Rows are points. Each copy is the shape, with its points in the same order, turned, moved and blurred by noise. Is it also mirrored, or only turned?
In the rows, zero is written as 128.

Shape (8 x 2):
[[104 110]
 [ 92 156]
 [ 74 177]
 [ 89  66]
 [142 174]
 [ 81  67]
 [188 178]
 [168 148]]
Copy 1:
[[117 121]
 [129 162]
 [116 195]
 [110  81]
 [179 178]
 [ 98  92]
 [217 172]
 [202 147]]
Copy 1 is: only turned
Copy 2 (8 x 2):
[[ 98 108]
 [148  93]
 [167  65]
 [ 65  93]
 [169 136]
 [ 70  86]
 [175 186]
 [150 163]]
Copy 2 is: mirrored
Copy 3 (8 x 2):
[[161 127]
 [124 150]
 [108 174]
 [207 126]
 [ 90 107]
 [212 134]
 [ 72  65]
 [109  76]]
Copy 3 is: mirrored

Shape (10 x 4):
[[ 98 135  96 157]
 [101 142  83 147]
 [105 179 188  58]
 [135  68 159 165]
 [204 161 171  49]
 [105 175  86 135]
 [151 177  88 141]
 [116 185 104 160]
 [121 133 118 156]
 [104 108  88 153]]
Copy 1 (10 x 4):
[[147 137 142 172]
 [162 150 152 172]
 [ 78 185 172  63]
 [119  69  98 129]
 [142 175 115  11]
 [155 183 151 162]
 [176 189 116 140]
 [141 187 121 168]
 [139 136 123 151]
 [162 115 148 170]]
Copy 1 is: mirrored
Copy 2 (10 x 4):
[[ 87 139 103 156]
 [ 84 140  89 142]
 [103 164 177  31]
 [135  77 163 165]
 [186 118 138  13]
 [ 89 170  89 122]
 [134 158  79 116]
 [109 185  96 135]
 [112 131 121 146]
 [ 88 109 102 156]]
Copy 2 is: only turned
Copy 3:
[[108 129  95 149]
 [ 94 136 105 152]
 [158 198 180  67]
 [173  62 109 116]
 [169 143 249 113]
 [ 99 169 120 160]
 [113 151 149 188]
 [125 169 110 178]
 [136 125 109 147]
 [102 102 101 143]]
Copy 3 is: mirrored

Shape (9 x 6):
[[134  77 114 129 162  60]
 [159  66 102 172  60 166]
 [200  94  67 179 170  97]
 [109 174 116 166 145 178]
 [167 150 180 143  66 197]
 [ 75 139 102  67 119 161]
 [168 152 160 105  75 183]
 [104 151  74 127 128 114]
 [155 185 160 164 100  63]]
Copy 1, 9 rows:
[[140  79  82  80 164  82]
 [217  84 130 146  65 116]
 [205 128  48 128 162  77]
 [143 166 157 165 144 152]
 [217 146 220 113  93 130]
 [102 127 135  85  95 189]
 [197 158 196  85  87 143]
 [111 148 101 120 109 123]
 [140 168 174 107 133  27]]
Copy 1 is: only turned
Copy 2, 9 rows:
[[184  66 109 129 164  85]
 [151  84  90 154  41 191]
 [232  82  72 160 158 154]
 [101 143 112 170 170 216]
 [116 163 158 128  70 223]
 [ 66 127  68  62 154 173]
 [133 158 148  90  95 210]
 [121 130  56 143 164 159]
 [164 186 146 175 131 112]]
Copy 2 is: only turned
Copy 3:
[[120 115  92 143 160  50]
 [147  90 127 144  64 155]
 [191 137  55 169 131  91]
 [125 191 146 163 166 174]
 [155 169 216 128  81 161]
 [ 66 150 133  65 170 153]
 [145 182 200  92  91 146]
 [ 95 172  86 129 141 121]
 [107 219 145 180 100  57]]
Copy 3 is: only turned
Copy 4, 9 rows:
[[156  42 127 149 179 111]
 [126  64  82 134  49  78]
 [228  90 101 169 129 105]
 [104 167  90 165 112 137]
 [ 72 147 152 111  44 141]
 [ 63 108  82  71 153 165]
 [ 91 139 152  88  58 137]
 [126 107  73 125 142 173]
 [122  85 165 183 103 219]]
Copy 4 is: mirrored

Shape (14 x 9):
[[124 125 174 133  98  83 176 138 161]
 [129 125 152 117 102  94 135 141 151]
 [140 103 150 107 108 136 127 122 135]
 [164  78 101 160  81  58 105 150 149]
 [162 117 160 132  80 123 117 152 167]
 [152 104 107 184 106  86 128 142  86]
 [ 98 131 107 117 142 140 103 147 174]
 [124 108  97 104 164 132 185  67 128]
 [155 147 106 139  91  93 103 125 148]
 [102 120 135 126  88 127 137 124 141]
 [159 137 126 114 126 139  92  42 157]
 [113 101 156 104 249 132 144  92 144]
 [160 135  95  95 106 107 120 105 114]
 [ 87 120 101  98 132 100  86 104 141]]
Copy 1 (14 x 9):
[[ 98  71 164 131  96  85 157 115 114]
 [125  95 150 136  95 111 138 130 117]
 [149  93 135 116 119 144 150 121 133]
 [188  69 129 147  96  60  84 142 127]
 [155  95 155 109  80 104 150 148 151]
 [164  88 147 128 171  68  88 139 125]
 [107 124 106 150 101 148 107 140 168]
 [114 107  83 138 168 133 154  51 126]
 [157 138 131 123  98  86 104 130 126]
 [112  95 118 103 113 122 130 136 122]
 [162 150 118  87 102 144 119  56 145]
 [ 98  98 147 184 155 195 132  34 173]
 [171 143 111 131 131 116 131 114 103]
 [125 121 101 143 104 159  79 112 112]]
Copy 1 is: mirrored
Copy 2 (14 x 9):
[[141 156 174 123 117 119 190 129  80]
 [137 157 156  97 109 111 158 136  99]
 [126 110 156  99 102 130 138 141 116]
 [179 150 142  89  58  46 155 170 126]
 [107 140 165 109  96  86 148 168 100]
 [186 134 110 134  47  85 133 138 107]
 [120 157 106 103 150 119 142 157 160]
 [179  64 115 100 158 138 167  94 125]
 [134 147 127  91 107  61 125 127 109]
 [117 139 136 105  97 124 162 116 129]
 [128  87 163  97 150  78  96  97 148]
 [198  96 145 141 209 180 120 148 142]
 [143 111 116  64 108  92 115 114 107]
 [157 152 124  71 135 118 127 113 173]]
Copy 2 is: mirrored
